Rows are points. Each copy is the shape, with its points in the same order, turned, moved and blurred by noise. Is it also mirrored, or only turned?

Shape:
[[-19 -43]
 [-48  -8]
 [ 62  75]
 [ 62 -11]
 [ -2   4]]
Copy 1 (5 x 2):
[[ 49  -5]
 [ 41  36]
 [-93  15]
 [-30 -43]
 [  4  15]]
Copy 1 is: mirrored
Copy 2:
[[ -4 -46]
 [-43 -21]
 [ 34  95]
 [ 59  11]
 [ -4   1]]
Copy 2 is: only turned
Copy 3:
[[-68 -17]
 [-51  29]
 [ 80 -29]
 [  2 -72]
 [-19 -10]]
Copy 3 is: only turned

Shape, 9 rows:
[[ 31  59 -15 -51]
 [ 49   0  13 -21]
 [-87 -40  32 -14]
 [ 35 -18  -2 -57]
 [ 32 -41 -10  24]
 [-46  48 -66   1]
 [ 34   9 -64  16]
 [ 21 -10 -61  19]
 [-74  81  18   1]]
Copy 1:
[[-67  36 -55 -18]
 [-40 -20 -20  -9]
 [ 56  46  45 -50]
 [-18 -21 -46 -34]
 [  7 -23 -12  40]
 [  4 102 -44  21]
 [-14  16 -56  54]
 [ 11  20 -49  51]
 [-38 121  31 -24]]
Copy 1 is: mirrored
Copy 2:
[[-59  57  23 -57]
 [-13  -2  33 -57]
 [ 31  -2 -92   3]
 [ 17  30  16 -73]
 [ 30 -16  38  -4]
 [-36  81 -12  35]
 [ -7  43  61  13]
 [ 12  36  45  21]
 [-90  30 -69  18]]
Copy 2 is: only turned
